Each point is reached from the start by the listed moves, each made 0, 1 or 2 times, or once backwards (-1), plus a little noise. Is the number of moves made odd or even? Then give how often each move was made.

Moves:
(1): [ 3.6 -2.3]
(2): [3.4 4.3]
Start: [-0.6  2.4]
Points:
[3.1 0.2] => odd (1, 0)
[ 6.6 -2.1] => even (2, 0)
[-4.1  4.7] => odd (-1, 0)

Moves:
(1): [ 3.7 -1.2  0.7  0.6 -1.6  0.6  0.7 -0.4]
(2): [ 1.1  4.1  1.0 -0.9  0.3  0.1 -0.8 -1.2]
(3): [-0.2  0.0  3.2  0.2  1.2 -0.6 -0.7 -0.4]
(4): [-0.8  1.4  0.0  4.8 -0.5  0.4 -0.2  1.4]
(5): [ 0.8 -0.2 -0.6  0.3  2.7  0.2 -0.1  0.8]
(6): [ 0.7 -0.1  0.6  0.3  0.1  3.0 -1.2  0.2]
Start: [-0.4  0.4 -2.9  0.0 -0.2 -0.8  1.0  1.8]
Points:
[-4.2 12.7 -2.1  7.0  1.0 -3.3 -0.6  2.5] => even (-1, 2, 0, 2, 0, -1)
[ 7.1 -4.1  3.9 13.4  3.3  6.4 -1.3  6.1] => odd (2, -1, 2, 2, 2, 2)
[ 4.5  0.2 -6.6  5.8  1.8  1.1  1.9  4.8] => odd (1, 0, -1, 1, 2, 0)
[-2.5  8.8 -4.7 -7.9 -1.5 -4.3  0.8 -2.1] => odd (-1, 2, -1, -1, -1, -1)
[ 4.0  6.7  1.1 -5.8  7.6 -1.3 -1.6 -0.8] => even (0, 2, 1, -1, 2, 0)

Moves:
(1): [ 2.6  0.2 -0.4 -0.5  0.9  1.1 -0.6  1.1 -1.0  0.1  0.0  0.0]
(2): [ 0.1  3.1 -0.4 -0.8 -0.8 -1.7  0.3  2.1  0.4  0.8  1.4 -2.1]
(3): [ 1.2  0.5  2.6 -0.3  0.3 -0.3  1.1 -0.4  0.1  1.9 -0.7 -1.0]
(4): [ 1.4  0.9  0.1  2.6 -1.8 -1.4 -0.8 -0.8 -0.4 -0.7 -0.8  0.0]
(5): [-1.5  0.5  0.2  1.8  2.6  0.3 -0.2  0.3  0.3  0.1 -0.6 -0.5]
(6): [ 0.4  0.3  0.6  1.8 -1.8  4.0  0.0  0.5  2.4 -0.6 -0.8  0.1]
(7): [ 0.6 -0.8 -1.5  0.7  0.2  1.1  2.6 -0.7 -0.8 -0.1  0.0 -1.1]
(8): [-0.2 -0.4  0.2  0.3 -0.6 -0.1  2.1  3.7 -0.2 -0.1 -1.0  2.6]
(9): [ 1.9 -0.3 -1.7  0.1  1.1 -0.9  0.6 -0.4  2.9  1.2  0.4  2.6]
(10): [-0.3  0.0 -1.1  0.8 -1.4  0.7 -0.9 -0.9 -0.9  2.6  0.3  0.0]
(11): [ 0.8 -1.2  1.6  1.5  0.8  0.6 -0.7  0.5 -0.1 -0.1  4.2  0.5]
(12): [-0.7  2.2  0.7 -0.3  0.3  1.1  0.6 -2.1 -1.6  0.4  0.7  3.3]
Start: [ 0.2  1.1  1.8  0.7 -2.9  0.3 -0.4  0.1 -1.8 -0.1 -0.7  0.6]
Points:
[-0.4  4.1  5.0  6.8  1.5  4.1  9.4 -5.6 -6.9  2.8 -9.2  6.3] => even (0, -1, 2, 1, 2, 0, 2, 1, 0, 0, -1, 2)
[-6.7  2.5  4.8  9.2 -0.2 11.4  0.4  5.4  3.9  1.8  6.4 17.6] => even (-1, 0, -1, -1, 2, 2, -1, 2, 1, 1, 2, 2)
[ 5.7  2.4 -3.4  6.2 -7.4 -2.9  0.7  7.3 -2.6 -2.9 -1.9 -2.2] => even (1, 1, -1, 2, 0, 0, 1, 1, 0, 0, 0, -1)
[ 7.6  9.5 -0.9  1.4  1.0  5.7  7.5  2.2  0.9  5.3 -4.1 10.2] => odd (2, 1, 1, 0, 1, 1, 1, 1, 2, 0, -1, 2)
[ 5.3  1.5 -2.1  0.7 -3.5  5.3  4.2 17.5  0.2 -0.6  4.3 -1.0] => even (2, 2, -1, -1, 0, 1, 1, 2, 0, 0, 1, -1)
[ 6.2 -1.8 -6.2  4.3 -8.8 -2.9  4.0  9.1 -7.7  3.2  3.9  0.4] => even (1, 1, -1, 1, -1, -1, 2, 2, 0, 2, 1, -1)
[-2.5  1.3  2.2  8.4 -5.1  1.4  0.0  4.6  0.6 -6.8  1.9 -7.4] => odd (-1, 1, -1, 1, 1, 1, 1, 0, -1, -1, 1, -1)

Moves:
(1): [-1.3 -0.8 -1.0  0.3  0.2 -2.9 -0.4 -2.6 -0.9 -2.3  0.5  0.2  3.4  0.3
  3.4  1.4 -1.6 -1.4 -1.0  0.0 -2.5  0.8  1.3 -2.3]
(2): [-1.1  1.0 -1.8 -0.7  1.3  0.1 -1.7  0.9 -1.9  0.0  0.8  0.6 -0.5  0.4
  0.2  0.8  0.7 -0.1  0.1 -0.6 -1.2  0.9  0.6 -0.4]
(3): [-0.1 -1.6  0.0  1.3  1.6  1.7 -1.6 -0.6  2.3 -1.6 -0.5  1.8  0.2 -0.6
  1.7 -0.9  0.2  1.6 -0.2 -1.3  0.2 -1.6 -0.3  0.9]
(4): [-0.6 -0.1 -1.6 -0.2 -1.6  0.1 -0.9 -0.6 -1.4  0.1  1.0 -0.7 -0.5  0.7
  0.2 -0.3  0.1  0.5  0.6 -1.4  1.4  0.1 -0.6  0.5]
(5): [ 0.2 -0.7  0.3 -0.6  1.3  0.0  2.2 -0.1  1.0 -1.1  0.9 -0.7 -0.6  1.4
  0.1  0.6  0.6  1.3  0.0 -0.9  2.5 -1.9  1.1 -1.7]
(6): [-0.8 -0.6 -2.2 -0.6  0.5 -1.2  0.3 -0.5 -0.1  2.4 -1.5  1.9 -0.5  0.1
  0.5  1.1  0.3 -1.3 -2.0 -2.8  0.0  1.2 -1.5 -1.3]
(7): [ 3.6  1.3  1.6  4.2  1.2 -0.3 -0.3 -2.2 -2.5 -3.1 -2.1  1.1  1.0 -0.4
 -1.4  0.2  0.3  0.3 -3.4 -1.4 -3.0  0.2  0.5  1.4]
(8): [ 0.0  3.4 -2.1  0.4 -2.1 -0.6 -0.8  0.0  0.8  0.1 -0.9  2.8  0.4  0.8
 -0.4 -1.1  0.0  1.5 -0.2 -1.9  0.6  0.8 -0.4  0.5]
(9): [ 0.5  0.5 -0.7  0.8 -1.1 -0.4  2.4 -1.3  1.0  0.9 -0.2  0.4 -0.1  1.4
 -0.5  1.0  2.8 -0.1 -2.5  2.2  1.4 -0.6 -1.0  1.9]
(10): [ 1.1  2.3 -0.6 -0.3 -0.2  1.2  1.7 -0.1 -1.1 -0.5 -1.5 -0.9  0.2 -1.7
  2.7 -0.4  0.5 -0.6  0.7 -1.0 -0.8  0.3  0.6 -0.6]
(11): [ 0.7  0.2 -0.3 -2.2 -1.0 -1.8  0.5  1.7 -0.5  0.8 -0.3  0.0  1.8  0.1
  0.7 -0.7  1.4  2.2  0.2  1.2 -0.2 -0.1  0.5  2.3]
(12): [-0.4  1.2 -0.6  0.6  0.9  0.0  1.2 -0.4  0.8  1.0 -1.8 -1.0 -0.1  0.7
  0.5  0.6  1.3  0.7  1.4 -1.2  0.5 -0.3  2.0  1.8]
(13): [ 0.6  1.3 -0.7  2.9  0.5  0.0  1.7  1.2  1.3 -1.1  0.1 -1.0  0.3 -0.6
  0.9 -1.1  1.4 -0.7 -1.3 -1.9  0.5 -2.6 -1.0 -0.1]
(14): [ 1.9  0.5  0.5  0.6  0.4  0.7 -2.2 -1.4 -1.9 -1.4 -1.4 -2.5 -1.3  3.0
  0.2  0.0 -0.1 -2.7 -2.2  1.5 -0.5  0.0 -0.1 -0.4]
(15): [ 0.4 -1.6  1.8 -0.1 -1.3 -1.9  0.0  0.0  0.6  0.5 -0.4 -1.1  0.8  0.8
 -0.2  2.0  3.7 -0.3  0.8 -0.5  0.5  0.2  0.5 -1.5]
(16): [ 0.1 -1.0 -0.7  0.9 -0.5  0.3  0.9  1.8  0.1  0.1 -1.2  1.6  0.6  2.4
 -1.5  1.8  1.9 -0.5  2.9 -0.2  0.4  0.2  1.3 -1.4]
(17): [ 2.4 -0.1 -1.2  1.0 -0.3 -0.9  0.6  1.0  0.4 -0.7 -0.4  1.5  0.5 -1.3
  1.1  1.8 -0.7  0.5 -0.7  0.9  0.1 -0.9 -0.3 -0.3]
(18): [ 0.8 -1.4 -0.4  0.8 -0.6 -0.4 -1.7  2.0  1.1  1.2  0.7  0.2  1.5  1.1
  1.4  0.2  0.3 -1.1 -1.0 -1.4  0.2  3.0  1.7 -0.1]
(19): [-1.6 -0.5  1.4  1.2  0.9 -2.0  0.8 -1.1 -0.7  0.0 -0.5  1.5  0.1  0.5
  0.0  0.6  0.5  0.0  1.5 -0.6  1.9  2.5 -1.3  0.5]
(20): [-2.2 -0.9 -0.9 -1.2 -1.7  2.3 -0.2  1.5  0.2 -0.8  0.4 -1.1  1.3 -0.9
  1.8  1.9 -1.1 -0.1 -3.0 -0.3  0.9 -1.0 -1.2  0.4]
(21): [ 0.2  0.0 -0.7  0.4  0.9  0.4 -0.4 -1.1  0.0  2.0 -0.3 -0.9  2.3 -1.0
 -0.6  1.8 -0.4 -1.1 -0.6  1.9  1.1 -1.1 -0.6  0.3]
(22): [-0.3 -0.4 -0.7 -0.5  0.8  0.3 -2.7 -1.6  0.6 -0.9 -0.5  0.8  0.9  0.1
  0.5  0.8  0.7 -1.7  1.9 -2.1  2.8 -0.8  3.2  1.9]
(23): [ 0.2 -0.2 -2.0 -1.4  2.5  2.9  0.2  0.7  0.5 -3.0 -2.0 -2.4  0.1 -1.0
 -3.0 -0.6  0.8  0.8 -0.2 -0.3 -2.0  0.7 -0.3 -0.8]
(24): [ 0.5  1.6 -0.4 -0.1  0.6  0.3  0.9 -1.4  1.1  1.5  0.9  1.1  1.2  0.4
 -1.9  1.9 -1.8 -1.2  2.7  0.4 -0.8  0.2 -2.1  0.6]
Start: [ 0.8 -0.7  0.0 -0.7 -2.2 -0.2 -1.0  0.2  0.5 -0.5 -1.0  0.4 -0.2  0.5
  1.0 -1.3  2.9 -0.6  0.4  0.4 -0.8  0.6 -1.0 -0.4]
Points:
[  6.6  17.7 -12.8  13.8   7.7  -1.6   4.7 -20.5  -4.6 -10.9  -6.8   5.3
   6.4  -0.3  10.9  -0.2   6.3   2.8  -7.1  -8.9  -7.3  -7.0   0.0   8.2] => odd (2, 2, 2, 2, 1, 0, 2, 1, 2, 2, 0, 2, 1, 0, -1, -1, 0, -1, 0, -1, 1, 0, 0, 1)
[ 6.1  2.4  4.0 -6.1 -3.5 -1.0  3.6 11.2  1.2 -1.5 -7.2 -9.7  0.5  0.3
  7.8 -0.9 10.3 -1.4  1.1  0.3 -1.4  6.6 -8.4 -2.3] => odd (-1, 0, 0, -1, 0, 0, -1, 0, -1, 2, 2, 0, 1, 2, 2, -1, 1, 1, 2, 1, -1, -1, 1, 1)
[  1.9   1.3  -8.5   3.9   1.6  10.9 -16.6  -2.7  -6.3 -13.7 -10.9  -5.3
   0.4  -4.7  -4.9  -1.9   6.8   1.5 -16.9 -13.0  -2.5  -4.6  -7.0   6.3] => even (-1, 1, 1, 2, -1, 1, 2, 1, -1, -1, 0, 0, 1, 1, 1, -1, 0, -1, 0, 2, 1, 1, 2, -1)
[ 20.6  17.0 -10.0  17.0   4.9   1.9  17.3  -6.4   0.6 -14.9 -15.3  -1.6
   9.2   4.0  -8.3   3.5   7.9   3.1   1.8   2.5  -9.8  -9.6  -3.7   3.2] => odd (1, -1, 0, 1, 1, -1, 2, 1, 1, 1, 1, 2, 2, 1, -1, 2, 2, -1, 0, -1, 1, -1, 2, 2)
[-14.4  -3.6  -7.6  -4.4  -0.6  -6.9   4.8  -2.8  -6.6   0.7  -2.7  -4.3
   3.4   5.4  16.6   9.1   9.9 -13.8 -15.3  -0.3   0.9   6.9  -4.6  -7.0] => odd (2, 2, -1, -1, 0, 2, -1, -1, 2, 1, 0, 0, 1, 1, 0, 0, -1, 0, 2, 2, 0, 0, 0, -1)
